Rows are points. Any point is a mix of the corners, with weights that add up to 1. It lies inside the corners' shape when no weight is negative. Is each point inside? If not, which corners have a negative weight?

Corners:
(1): [-24  17 -26]
(2): [-43   8  17]
(3): [ 45 -20  57]
(4): [  2 -26   5]
Points:
[ 25 -28  49] -> outside (1)
[-7  3 35] -> outside (4)
[ 28 -21  46] -> outside (1)
[-26  -3  14] -> inside

Corners:
(1): [-22  -9   1  22 -41   2  19  12  11 -20 -27]
(2): [  9  -9 -39  30  -8 -41 -30  -4 -16   7  -4]
(3): [ 29  10  -1 -15 -36 -25   8 -14  -8   3  13]
(4): [ 33  17  17  -6  -8 -15   4   3  -9 -19 -29]
(5): [-12  10   5  13   0  39 -56 -14  16  38 -18]
(6): [ -7  29   5 -32 -25  19  -4  21  10  12  14]
(7): [ 16  20 -32  10  -4   7  -8 -25 -60  11  -1]
(8): [  1   1 -21 -10   5  11  -4  -7  17  -6 -21]
(9): [  7  30 -41   2 -49 -18  -6 -13  19   6 -22]
(10): [ -2  30   8  25  10  13   3 -12   5  -7  -6]
(11): [ 40  -4 -49  13  -6 -16 -13   1   8  32   3]
(12): [ 14  28  60  18   6 -41  28 -27 -34  13 -33]
Points:
[  3   1 -32  -7 -28   9 -20   4   1  10  -3] -> outside (10, 12)
[  7  27 -10   0 -27  20  -7   0  10   2  -1] -> outside (2, 8, 12)
[ 10  30   2   9   0  -8 -10 -11 -15  17 -13] -> outside (1, 3, 8)
[ 12   9 -14   5 -14  -9  -6  -6 -13   4 -13] -> outside (10)
[ 17  12  -1  -4 -18 -14   3 -11  -6   4  -5] -> inside

Corners:
(1): [  5  11  -5 -25   3   5   5 -15 -43   7 -27  23  14   0  20  -6  13  -3
   7   6]
(2): [ 18   6  12  13  -8 -16  26  -9  -1 -15  19   8  -9 -20 -22  12 -18  20
 -10 -10]
(3): [-22  18 -12  -1  -6 -12  12  -4 -12 -12  16  26 -23  -2   0 -23  -6  24
  22   9]
(4): [-26  15   0  -5  13  -6  14   7 -20 -15   8  23  -4  31  -1  22 -30   9
  17   8]
(5): [-12 -19  17  -6  -3  30 -34   7   7   5  27 -17  11  -8  16   3  -1 -11
  -3  16]
(6): [ 25  -4   6  30  -4  39 -36  11  19  11   5 -10  -6  14   7   5 -26 -15
  16   1]
(7): [ -3   4  18  10  14  28 -55  24   9  -8  18 -33 -15 -13   4   2   6 -32
  -6  22]
(8): [-21   0  20   8  26  -7  14  -9  -7 -28 -12  22  -1  -3  -8  -5  -7   3
  45  27]
(9): [-31  13   6  -9  -6   0  -1 -13 -22 -13  -5  31  -6  22 -34 -11  -4  29
  19   3]
(10): [  8  21  39   2 -24 -23  19  36  26   6   2  25   3 -12  -1  11  -4   2
  13 -20]
(11): [-18 -23 -14  19   1  41 -25   7  11 -10 -13   2  -6 -25   3  14   2 -30
  -4   4]
(12): [-34   5  11 -26  33   8  27 -14 -13   9 -11   5 -15  16 -14  -1  -2  24
  26   5]
(13): [  5 -16  -3   4  -8  25  -9  39  -8   1   0 -29  15 -12 -12   1 -22 -10
   0  14]
(14): [ 12 -20  -9  17 -12   9 -41  24   4  -2   7 -35   2  -3  -4  14  -9  -4
  24 -16]
(15): [ -2   2  23   2 -17 -25  29   6  -2  -1   1  32  18 -14 -26 -17 -20 -28
   7 -32]
(16): [-10 -17  10  35  -1   9 -17   8  10   8  -4 -27  -8  16   2  10  15 -23
  -6  24]
(17): [ 10 -18 -23  14  17  28 -29  33  -3  -6  20   5  10  10   3  -6   4   3
  -2  -5]
(18): [-32  23   9  -8  11 -21   5 -17  16 -27 -16  12  12  24  -5  -8 -36  13
   7  -2]
(19): [  1  10  60   6 -27 -14  24  13  -5 -18 -12  16  -7 -11  13 -12 -27  12
  -9 -47]
(20): [ -3 -10 -10  31  16  16 -52  18  -8  23  18 -14  16  -7  -4   2 -21   0
   1  15]
(21): [-13  35  10  19 -10   9  48   0  -5 -10   6   1  27 -11 -15  -8   5  11
  18 -44]
Points:
[-4 -1  4  8  5  7 -7  8 -1 -3  1 -1  5 -3 -1  3 -6 -8 11  6] -> outside (9, 19)
[ -2  -7   5  14   4  27 -29  18   5   1   0 -14   4   4   5   7  -6  -7
   8   3] -> outside (2, 3, 15)
[-9  6  4  3  2  7 -5  1 -4 -3  0  1  0  0 -6  2 -9 -2 13  8] -> outside (17, 19)
[-5  0  8  7  1  9 -6 10 -4 -4  5  2 -1 -2 -3  4 -8 -3  9  0] -> outside (18)
[-21 -10   1   6  11  23 -36   1  -9  -2   0 -13  -9   9   9  -1 -13   0
   8  25] -> outside (2, 10, 15, 17, 21)
[-4  0  6  4 -3  8 -4  7 -2 -1  6 -1  1 -2 -3  3 -8  0  1 -4] -> outside (8)
[ 12  12   4  -2  -5 -12  27  14 -22  -4   2  22   7  -1 -20  -5 -24  27
  26 -22] -> outside (5, 7, 11, 16, 18)
[ -9  13  13  -6   3   5   3  -3  -6 -13  -1  15  -6   1   1  -2  -5  10
  16  -7] -> outside (13, 15, 16, 20)

Corners:
(1): [ 20  -4  -6  28  53   7 -10 -24 -26 -15 -17 -43   8  14  18 -33  -1   1
 -14  16]
(2): [-23  32 -39  -9  20  30  12 -12  17  29   0  -5   9 -18  -9  -9  38 -24
  17  12]
(3): [-11 -27  21  -4  27 -29  44  22   4  10 -33 -30  36  30   2   1  48  15
   2  11]
(4): [ -1 -36  17  -6  34  -8  12  -7 -25  -1 -30  -4  17  20  28  18 -10 -21
 -14 -29]
(5): [-36  10  15  -6 -31 -18   3  32   1  26  -4  12   2   2  -9  45 -12  -8
  29   3]
(6): [ -6   6  15  -5  -9  17 -29 -13  47  31 -23  29   1  23  19  32  -4 -37
  29  -5]
(7): [ 24  27 -21  28 -35   6   3 -55  10 -17  33  21  48  14   4   4   1 -36
 -29  15]
(8): [ 31  27 -27  -1 -33 -29 -22  19 -18  10  14  58 -16  13 -29  28  59  -7
  -3  23]
(9): [ 33   3  15  23 -15 -23  24  18 -18  24 -22  32 -15 -17 -27   4  33  -3
  13 -28]
(10): [-33  11 -26 -13 -55  36 -13  -9 -60 -20  39  51  11  -2  15 -39   0 -27
 -30   6]
(11): [-31  -4  -5 -24  44  -3 -11 -31  -8  -1   1 -33  -4 -28   7 -34  -5 -18
  18  46]
(12): [ 19 -21  -1  12   2  -1  16 -15 -19   4 -12  25   4  14   2  18 -10  26
  -9 -22]
(13): [ -2  11 -17 -11 -37   9   9  -5   7 -10  -9  21   0   9 -31  12  -2   0
 -26  -3]
(14): [  5  30   8  11   2 -11 -17  26   2  15   7 -19  18 -10  33  17  33   3
 -26  25]
(15): [ -2  -1  49  -8  42 -44  42  14   2   8 -49  10  -3  39 -22  33  37  20
  -2  -8]
(16): [-39  21   6 -26  10 -36  19  16   9  27 -16  -1  24  45  33 -19 -12   6
 -16 -21]
(17): [ 17  16   5   2 -22  15 -29 -18 -40 -31  10 -23 -10   1  12  10 -38  13
  10 -15]
(18): [ 21 -17  32  -8  33 -17  35  18 -11  15  -8 -19   4  23 -10   1  -5  30
 -13 -37]
(19): [-18   5  29  22  23 -36  10  -6  24   7 -22 -43  -8  43  48  27 -10   5
 -10 -50]
(20): [ -8  10  -8  18  12  28 -45 -46 -18   5  14 -35  37 -17  28 -18  15 -39
 -17   2]
(21): [-23  -1   0  12  12  -8 -29 -34  20 -23  30  -3  23 -12   5  28 -53 -18
  31 -24]
Points:
[ -8  15  -1   6   4  -2 -10  -3  -3   8   5 -14  12  -1  12  -2   8 -12
   4  10] -> outside (4, 12, 13, 15)
[-4  7  2  2 -1 -7  1 -7 -1  2 -3  6  3 11  5  9 -5 -6 -1 -6] -> outside (3, 20)
[ -9   1  11   7   9  -6  -1  -8   4  11  -6 -18  14   4  22  16  -9  -9
   5 -19] -> outside (1, 8, 10, 13, 15)
[  1   8   5   0  -4 -10   9   4  -4  14  -8   8   7   9   2   9  17  -4
  -5  -7] -> outside (1, 21)
[ -8   8  -4   1  -2   0  -3 -10   0   7   2  -1  13   5  12   5   2 -11
  -5  -6] -> outside (1, 15)
[-2  6 -1  1  0 -2  1 -2 -4  3 -3  2 17 12  3  7  9 -4 -8  1] -> outside (9, 11, 19)
